Every row gives one point. The window is the flat piece filled in between its corners: a triangle in 3 columns, a solid with four corners in 4, and so on. A path goes straight from each point to the next, and from the last back to the first. List the points from which the path goes on through the window.

Window:
[[ 17 -65  -7]
 [ -5  37  92]
 [ 13  -2  10]]
Path:
(1): [-29 -16   0]
(2): [54  9 25]
(3): [49 28 55]
(4): [-27  21  43]
(5): [ -8 -55   1]
(6): [ 34 -58  -2]
(7): [56  4 59]
(8): [ -5 -38 -17]
Through the window after points: 1, 5, 7

Window (6 x 6):
[[ 62  27  87 -11  -1  45]
 [ 48  39 -15 -24  81  33]
 [-31 -69  -7  32  -1 -20]
 [ 78  28  -4 -34  -1  -8]
 [-80  20  23  -6 -25  48]
 [ 36  10 -81  27 -23   8]]
Path:
(1): [ -1 -34 -17  -4  -8  21]
(2): [ 25   5  39  76  11 -49]
(3): [ 29  25 -32   2  18 -25]
(4): [  9 -14 -35 -49  29  66]
(5): [  4 -30  14 -18  -7  46]
(6): [  1  44  16  50  12 -15]
(7): [ 33  41   6  34  -3 -31]
(8): [ 27  -8  16 -44  18  76]
(9): [ 52 -17  -9 -71 -16  32]
(10): [ 79  71  -1  28  18 -43]
(11): [ 49  45  34  24  15 -22]
(12): [ 10  13  24 -39  25  55]
Through the window after points: 1, 7, 9

Window (9 x 9):
[[ -8  68  17 -14 -24  46   9 -48 -95]
 [ 33 -39 -15  32  10 -30 -29  12  -7]
 [  5 -11  47   4 -17 -37 -13   3  26]
 [ 32 -12  17  20 -25  16  -1  23  46]
 [ 15  54  22  12  19  -6  43  -2 -70]
 [  1 -24 -16 -19  -4 -23  -5  28  44]
 [-18 -46   7  27   5  11  11 -10  16]
 [ -8  29  38  -5   5  31   4  21 -91]
 [ 51 -33  32 -26   6 -17  17   3   1]]
Path:
(1): [ 29 -15  21  -6  37  -9 -23   3   5]
(2): [ 20 -16  51   1  41   3 -10  25  34]
(3): [ 15 -24  12  15 -17 -38   8  12   6]
(4): [-28   9  18  17 -64 -23  41  29 -13]
(5): [21 -3  6  6 11  8 -9  7 10]
(6): [  6  47  23  14  41  19 -14  -7 -12]
(7): [ 25 -32  13  -5 -59 -14  22   1 -26]
(8): [  9 -28   1  18 -28 -33   8  25 -54]
(9): [  5   0  22  -4  38  18 -13 -33  25]
(10): [ 23 -17   3  -7  23 -10 -15   3  17]
(11): [  2 -22 -15  32 -42 -32   9  36 -27]
(12): [ 22 -26   4  16 -15 -29  21  28   7]
Through the window after points: 6, 10

Window (11 x 11):
[[ 17   1  23 -28   7 -32  15 -20 -13  39  29]
 [-30 -64   9  -9 -15  19 -30  45  26 -10 -24]
 [ 31 -48   2  15 -18  19 -56  27  10 -13  -9]
 [ -7 -26 -26  21  -9  54 -28 -31 -20 -17 -49]
 [  8   4  -4   3 -10 -21  19  25 -36  -1   2]
 [  1 -29   9  52  -9  95 -13  -1 -13  -1 -18]
 [-15 -40  18  57  -4  13 -35   6  35 -28 -13]
 [ 19 -24  32   1 -16  25  -7  12  29 -35 -30]
 [  3  43   5 -16 -30 -19  -4   7   1  38   9]
 [ 27  24 -13  -8  25 -20  21  12  -8  54 -22]
 [ 16  37 -46 -42  22 -17  27  12   1  23  33]]
Path:
(1): [ -6   0  28 -10  16   3 -14  -6 -22  -1   1]
(2): [  3   0  29   0  -1  13 -17   9   4  -5  -8]
(3): [ 36 -33 -12  -7 -42   5  24   7  35 -16 -28]
(4): [  8 -44 -35  19 -46 -34   8   3  14  30  15]
(5): [  6   0  31 -21  20  17 -10  -3 -10   5  -6]
(6): [  1 -22  10  14  10  34 -22  20 -23  -3 -16]
(7): [ -1 -49  -7   8 -19  30  10   0  42  -2 -12]
(8): [ -1  -7 -16  -1 -12   6   8   2   8  11 -11]
(9): [  5  21  35   7  40  17 -22  -4 -26 -20  11]
(10): [  1  51  26   2  44   7  -1 -18 -31  -8   0]
(11): [ 28 -21 -41  -6 -46 -11  10  24  20  47   3]
(12): [ 24 -22 -29  23 -30 -12  10  11  37  -3  22]
(13): [ -1  13 -11 -14  21   2  -1   9  -3   8   4]
(14): [-10  15  20  20  39 -17 -10  19 -14  -6  20]
(15): [ 43 -46  -6  -9 -63  35  -7  13  48  20 -49]
(16): [ 45  -6 -30  14 -26   5   4   3   8  24   2]
Through the window after points: 2, 4, 12

Window, 14 rows:
[[ 11 -11 -11 -18  37 -28 -11  47  -8 -38  -5  17  36  11]
 [ 31   3 -11  10  41  18 -53 -28  42 -50  -4  18 -12   3]
 [-21 -11 -40  -5  29  27  21  -7  60   7  -3   3  -6   5]
 [-31  25   1  19 -22 -18  11  -2  95  16   7  29 -12  31]
 [ 45 -12 -30  21  -5  25  -9  15  10 -58   4 -29  -8  33]
 [ 46  14 -15 -64  11 -28 -19  36  -6  -9  35 -15  22 -27]
 [-26  82 -24 -22 -18  14 -11  40 -71  40   5  12  40 -19]
 [-13  43  32 -19  43  58  -8 -13  24 -40 -11  -4 -63  60]
 [ 19  11 -31 -42  -4 -53 -14 -16 -48  10 -45 -15  31 -10]
 [-25  28  29   3 -24  45  25   0  51  -2 -35   7  16 -11]
 [-31  16  11 -29 -36  42 -38  44 -40  54 -22   7   2   2]
 [ 30   2   1   6  28 -49   2  14 -42  24  -1 -10   7 -40]
 [-47  47  23 -16   4  18 -32  15 -21  44   4 -40  43  12]
 [-38 -33  13  15   0   9  26 -71  81 -52  30  34 -29  22]]
Path:
(1): [-35  42  -5   2   6 -13 -24  44   7 -32  -5 -23 -23 -41]
(2): [  1  14  -9 -26  15  34   7 -16   6  21   4  14  17  37]
(3): [ 24  15  -2 -34  26   2  -1  -2 -24  14  -4  13  36  27]
(4): [-22  26 -30 -11 -28 -31 -29  15  -9 -16 -29 -29 -11 -41]
(5): [-23  15 -34   9  -2  -7   2  18   8 -26 -17 -33 -17 -13]
(6): [ 15   3   3  -9  12  17 -10  12  11 -12   3   5  22  22]
(7): [ -2  37  18 -10   9  25   7 -10  13   1  -4  15  -3  33]
(8): [-52  12 -18  -9  13  23 -34  31  40 -47 -15 -31 -47 -19]
(9): [-31   6 -45 -18   7  -4 -15  60   7 -32 -24 -38  -1 -20]
(10): [ 13  -1  -7  -6  22  10   8 -13  26   4  10  18   8  15]
(11): [ 40  12 -32 -35  21  18   7   0   9  28   5  14  24  42]
(12): [-36  22  23   4  -4 -18 -34  -5 -21 -57 -38 -35 -28 -20]
Through the window after points: 1, 3, 5, 7, 9, 11

Window:
[[-13   5  25 -46 -21  19   9  53  50  37 -40   9  45 -23]
 [ 90  -2 -11  17  18 -19 -56 -11  -3   4 -20 -22 -29  27]
 [ 64  -9 -54 -95  86  -6 -27  29  17  40 -36 -55   8 -32]
 [-49 -26  -6  -8 -14  58 -16  35  46 -12   8  -3 -29  21]
 [-24 -24  55 -20  11  19  34  20  25  43 -31 -12 -15 -58]
 [-20  30  36 -23 -41  46  30   8  22 -15   4 -34   4  30]
 [-38 -14  35  -4 -11  -8  -2  33  38  24  14 -48  32 -25]
 [ 75  11 -53  -6  30   8 -28  21 -35  -7  -1 -17   5 -28]
 [-40   9 -22  22 -42  -1 -22 -23 -27 -19 -19  -9 -20  49]
 [-29   6  50 -47  22 -14  24  36  29  -6   7  17  27  -5]
 [ 20  39  20  33 -10  -4 -88  21 -72 -28 -20 -33 -36  41]
 [-45  74 -13   9 -34  20   8  29  19  19  28   2 -30  57]
 [-33  19  -3 -67 -52  13  -8  19  43   7  28   0 -25 -12]
 [ 28  48 -15  21  20  26 -86 -42 -31  -5   0 -11  -7  26]]
Path:
(1): [-16  12  16 -31 -52  44  -5  29 -51  22  25 -28  28  88]
(2): [ -4  17  11   5   2   4 -15   7  44  -9 -15  -3 -21 -41]
(3): [ 15  18 -20  23  -4   7   4  20  76  -6 -29 -27  -8 -68]
(4): [ 33  -2  -4 -76  22  13 -37  30 -72  29   6   1  23  47]
(5): [-12 -35  18  -3  -2  17 -56  18 -41  32   5  12  18  24]
(6): [  7  49 -33 -22  11  -2   7  15  43 -15 -13 -33 -26 -10]
(7): [  2  28 -11  11  18   9 -24   8  26 -27 -23 -24  25 -17]
(8): [ 27  -6  25 -70 -23  -4   3  30 -49  67  29 -15 -37  24]
(9): [  1  -2  17 -39   7  12  -6  13   3  40   5 -11  13 -15]
(10): [-19  21 -29 -23   2  11  -8  45  40 -20 -41 -33 -10  -6]
(11): [ 15  38  18   9  10   7  -7  22  51 -17 -12 -31 -35   4]
(12): [ -4 -12 -15 -22 -18  13 -26   7 -13  22   3   0  -3  12]
Through the window after points: 3, 11
